Each point is reached from the start by the listed moves, each made once or not at all, plus a little noise. Say if it took an odd or an even number of moves. Then give how often each move was made.
In the rows, 128 means zero.

Moves:
(1): [195  96]
(2): [145 165]
Start: [130 130]
Points:
[130 131] => even (0, 0)
[146 166] => odd (0, 1)

Moves:
(1): [192 116 115 133 131 137 138 131 130 135 137 132 125]
(2): [134 191 112 129 127 128 127 130 126 135 142 131 131]
(3): [143 142 180 116 123 118 127 113 125 127 126 124 128]
(4): [119 133 135 190 139 132 136 136 126 137 128 127 142]
(5): [127 130 124 124 172 130 137 129 121 125 124 125 134]
(6): [127 127 131 127 131 189 115 122 114 115 127 125 112]
(7): [125 134 128 129 113 133 183 128 117 131 135 123 131]
(8): [126 129 134 120 128 129 124 175 123 132 121 120 119]
(9): [124 130 138 127 131 138 137 135 186 115 132 136 124]
(10): [124 128 126 130 131 135 132 117 135 187 128 134 131]
(11): [119 118 127 127 135 125 126 135 127 131 179 116 141]
Start: [166 122 119 139 120 150 154 135 143 131 134 143 118]
Points:
[174 200 162 187 134 217 156 109 132 190 145 149 123] => odd (0, 1, 1, 1, 0, 1, 0, 0, 0, 1, 0)
[217 102 103 146 115 170 221 136 135 199 202 129 132] => even (1, 0, 0, 0, 0, 0, 1, 0, 0, 1, 1)
[161 195 119 122 154 163 218 191 177 135 145 138 120] => odd (0, 1, 0, 0, 1, 0, 1, 1, 1, 0, 0)
[214 110 111 131 117 227 201 190 120 136 198 120 108] => odd (1, 0, 0, 0, 0, 1, 1, 1, 0, 0, 1)
[150 109 119 145 132 216 143 131 133 183 183 131 115] => odd (0, 0, 0, 0, 0, 1, 0, 0, 0, 1, 1)
[148 184 131 186 182 222 159 204 169 117 198 125 130] => odd (0, 1, 0, 1, 1, 1, 0, 1, 1, 0, 1)
[159 191 116 194 128 155 151 191 135 147 143 139 125] => odd (0, 1, 0, 1, 0, 0, 0, 1, 0, 0, 0)

Moves:
(1): [172 130 140 129 128 129 135 128 135 131 135 126 128 112 129 124 115 133
 134 129 138 128 125 123 131 137 129]
(2): [119 173 128 135 132 134 131 135 124 131 132 126 123 126 131 126 129 130
 117 122 126 130 119 129 119 122 128]
(3): [119 125 179 128 131 128 122 132 126 140 123 126 123 126 130 132 133 129
 129 131 127 117 132 126 131 135 134]
(4): [129 121 128 180 130 125 135 133 116 135 134 117 133 128 122 131 119 125
 133 129 133 137 124 133 131 131 124]
(5): [130 127 130 130 160 130 122 126 131 126 131 120 130 123 128 125 128 129
 132 131 126 133 123 126 130 128 127]
(6): [124 122 123 132 129 163 131 126 125 124 119 123 123 122 130 125 129 129
 126 128 121 123 127 127 120 132 125]
(7): [123 129 133 125 130 120 170 126 143 126 120 129 130 132 121 129 130 125
 129 138 126 133 121 127 124 130 129]
(8): [128 127 124 121 130 124 122 184 131 137 128 134 129 129 128 130 133 120
 132 130 121 119 129 134 132 127 126]
(9): [129 131 128 137 120 131 120 125 168 132 135 127 129 127 133 130 128 121
 133 122 116 132 130 134 127 125 130]
(10): [129 121 116 128 123 131 126 127 123 174 123 131 138 121 120 132 128 130
 134 125 118 132 124 122 122 132 126]
(11): [123 123 128 124 128 135 130 132 124 129 168 124 126 135 126 124 129 128
 130 126 136 131 129 123 125 130 130]
(12): [131 127 131 134 139 133 124 123 129 130 134 162 130 131 122 122 130 124
 129 133 127 127 134 127 130 130 122]
(13): [128 133 132 126 123 133 129 132 128 124 125 122 167 128 128 132 128 122
 124 129 131 136 130 128 122 125 130]
(14): [139 126 127 123 135 136 124 127 129 134 122 125 129 170 124 132 122 128
 124 138 128 121 122 122 128 127 119]
(15): [133 128 132 130 130 130 135 124 126 132 128 130 126 132 160 124 131 131
 130 130 125 135 133 124 130 123 130]
(16): [134 129 129 129 132 137 126 127 124 123 131 133 123 121 132 169 129 130
 132 130 136 138 119 129 128 125 125]
(17): [141 136 126 131 126 127 132 126 129 124 135 123 129 135 120 124 172 130
 127 135 133 128 125 134 127 129 131]
(18): [128 123 133 128 128 127 131 130 133 128 118 129 135 125 126 134 131 167
 122 114 128 123 133 126 129 125 124]
(19): [131 139 134 129 122 126 131 124 120 125 124 137 131 133 132 130 121 122
 188 120 112 126 126 132 126 124 128]
(20): [121 136 121 128 130 130 121 130 130 129 129 120 136 125 126 134 119 143
 136 182 130 121 140 122 127 131 129]
(21): [122 130 126 123 129 131 130 129 139 141 112 129 131 132 137 111 127 131
 140 121 174 137 132 131 125 129 126]
(22): [132 135 132 122 121 134 124 134 125 125 125 126 125 133 126 121 125 136
 130 132 122 164 132 130 135 127 126]
(23): [132 135 124 125 131 123 134 125 129 127 127 121 124 132 123 133 126 113
 131 119 122 129 175 125 127 132 127]
(24): [133 125 133 115 130 126 124 122 122 132 140 132 124 128 130 135 122 134
 123 129 123 123 126 173 127 120 127]
Start: [126 129 102 132 134 117 124 133 127 162 118 132 118 126 112 165 139 107
 141  93 114 121 147 141 161 121 114]
Points:
[141 201 106 124 139 134 110 188 162 172 121 132 158 162 118 249 119 131
 193 122  82 107 186 192 146 101 102] => odd (0, 1, 0, 0, 0, 0, 0, 1, 1, 0, 0, 0, 1, 1, 0, 1, 0, 1, 1, 1, 0, 0, 1, 1)
[192 138 159 107 168 135 119 184 138 199 170 160 104 168 106 190 169  98
 162 107 174 110 190 180 162 136 103] => odd (1, 0, 1, 0, 0, 0, 0, 1, 0, 0, 1, 1, 0, 1, 0, 1, 1, 0, 0, 0, 1, 0, 1, 1)
[130 143 113 119 167 169 109 184 111 165 157 155 158 136 144 160 123 114
 214 154  78 148 167 181 157 110 108] => odd (0, 0, 0, 0, 1, 1, 0, 1, 0, 0, 1, 1, 1, 0, 1, 0, 0, 0, 1, 1, 0, 1, 0, 1)
[170 195 178 131 120 169 132 139 155 166 160 113 142 119 111 174 166 135
 185  66  86 149 192 186 144 122 123] => odd (1, 1, 1, 0, 0, 1, 0, 0, 1, 0, 1, 0, 1, 0, 0, 0, 1, 1, 1, 0, 0, 1, 1, 1)
[143 157 105 134 195 179 160 119 123 217 122 163 112 150 131 200 133 114
 140 114  89 135 119 167 135 111  95] => even (0, 1, 0, 0, 1, 1, 1, 0, 0, 1, 0, 1, 0, 1, 1, 1, 0, 0, 0, 0, 0, 0, 0, 1)

Moves:
(1): [154 129 135 112 139 130 116 132 118 124 131 136 115 126 143 120 131 133
 126 129 140 122 140 133 133]
(2): [127 133 134 122 127 132 138 130 134 131 132 120 127 139 123 135 121 133
 135 124 133 136 119 129 128]
(3): [141 113 139 129 125 138 117 106 130 132 108 144 136 133 111 138 138 132
 109 124 132 139 123 135 123]
(4): [119 137 123 137 122 130 131 141 151 150 141 154 138 136 132 127 140 130
 139 122 124 121 125 125 112]
(5): [134 141 143 123 138 121 123 117 108 151 131 117 131 117 130 125 141 108
 118 117 136 128 118 135 141]
(6): [117 132 132 128 125 127 139 127 127 125 133 128 129 131 116 121 130 125
 121 127 123 135 132 129 127]
(7): [145 128 129 136 130 118 131 122 124 143 128 122 109 126 134 130 120 153
 121 131 117 117 127 122 121]
(8): [133 122 123 116 125 123 132 132 126 136 116 130 129 129 132 114 130 128
 137 124 131 133 124 125 127]
(9): [127 137 111 118 113 128 130 118 156 141 134 139 134 121 123 123 135 147
 138 139 113 131 141 117 126]
(10): [118 132 119 116 123 133 133 117 114 129 130 136 124 117 121 126 129 129
 130 139 126 117 114 129 131]
(11): [131 120 131 125 124 117 142 123 131 122 148 130 135 129 130 129 125 125
 123 123 135 133 113 133 134]
(12): [129 140 124 117 128 129 135 120 115 120 120 139 132 136 153 132 118 139
 127 126 125 127 126 124 138]
(13): [126 130 124 132 114 132 116 133 124 130 119 130 140 131 123 120 134 130
 122 132 124 125 123 128 138]
(14): [129 129 133 125 125 132 132 131 124 141 136 124 127 136 130 137 147 128
 128 127 123 129 139 132 136]
(15): [123 128 125 128 109 122 128 125 144 122 120 106 112 108 138 113 136 125
 124 112 126 130 128 107 115]
(16): [130 131 119 134 128 123 139 136 126 134 129 134 119 124 128 139 124 123
 128 119 124 138 117 128 143]
(17): [140 150 140 142 113 134 137 135 115 119 132 134 127 109 141 130 144 129
 140 132 116 144 132 129 111]
(18): [120 138 119 126 121 128 122 117 119 141 122 130 124 121 128 131 132 144
 122 111 135 129 119 147 119]
(19): [122 119 146 116 137 129 121 137 118 141 136 133 143 120 125 134 129 138
 131 121 106 129 143 122 135]
(20): [120 121 108 116 140 139 127 143 124 126 133 133 130 130 137 130 124 115
 117 140 111 141 124 138 118]
(21): [106 139 134 127 130 116 129 120 132 144 131 134 118 126 135 133 115 130
 118 144 146 130 148 138 128]
(22): [135 127 128 132 133 121 123 131 123 131 137 128 132 134 128 123 127 131
 135 126 132 144 125 118 122]
(23): [136 138 134 116 106 125 117 121 123 124 127 132 120 129 126 141 122 110
 124 121 104 135 141 125 127]
(24): [130 121 127 133 119 159 136 127 135 131 138 123 122 126 141 131 114 118
 120 118 121 128 138 133 129]
Start: [138 113 116 137 104 127 117 122 111 125 128 137 134 131 123 121 121 117
 124 131 131 132 134 121 131]
Points:
[141 114  86  74  76 125 116 144 138 161 145 185 160 116 180  80 144 148
 126 122  85 142 142  94 126] => even (1, 0, 0, 1, 0, 0, 0, 1, 1, 0, 1, 1, 1, 0, 1, 0, 0, 0, 1, 1, 0, 0, 0, 0)
[162 106 106 121  69 147 125 104 116 182 121 155 136 122 176 102 133 116
  70  93 104 146  94 115 116] => odd (0, 0, 1, 1, 1, 0, 1, 1, 0, 0, 1, 1, 1, 0, 1, 0, 0, 0, 0, 1, 0, 0, 0, 1)
[196 125 136 124  54 145 126 102  74 137 141 176 111 114 135 131 129 107
 101  80 117 200 127 144 117] => odd (1, 0, 1, 0, 0, 1, 0, 1, 0, 0, 1, 0, 0, 0, 0, 1, 1, 1, 0, 0, 0, 1, 1, 1)
[135 133 153  94 102 161 114 123  98 202 159 189 127 133 134 156 116  77
  72 104  94 178 168 153 140] => even (1, 1, 1, 1, 1, 1, 0, 0, 0, 0, 0, 0, 0, 0, 0, 1, 0, 0, 1, 1, 1, 0, 1, 1)
[150 144 122  98  74 108 109 100  98 235 167 210 156 137 147 163 141 139
  80 125  62 175 148 119 155] => odd (0, 0, 1, 1, 1, 0, 1, 0, 1, 0, 1, 1, 1, 1, 0, 1, 0, 0, 1, 1, 1, 1, 1, 0)
[160 138  74 103  18 155 147 104 129 148 147 206 131  98 170 126 135 109
 119 105  60 197 112  91  95] => even (0, 0, 1, 1, 0, 0, 0, 1, 1, 1, 1, 1, 0, 0, 1, 1, 1, 0, 0, 1, 0, 1, 1, 1)
[106 173 120 142   7 131 119  93 103 181 123 188 111  98 114 141 177 118
  92 107 100 165 139 133 106] => even (0, 0, 1, 1, 0, 1, 0, 0, 0, 1, 0, 0, 1, 1, 1, 1, 1, 1, 0, 0, 1, 0, 1, 0)
[156 167 134 100  88 125 115 104  34 155 127 150 111  58 177 119 151 133
 117  86 113 141 120 121 144] => odd (1, 0, 0, 0, 1, 0, 0, 0, 0, 1, 0, 1, 0, 0, 1, 1, 1, 1, 1, 0, 0, 0, 0, 0)
[192 138 141 121  63 161 127 105  92 220 177 201 143  90 144 141 180 148
 101 114  74 139 132 130 151] => even (1, 0, 1, 1, 1, 0, 1, 0, 1, 1, 1, 0, 1, 1, 0, 1, 1, 0, 1, 0, 0, 0, 0, 1)
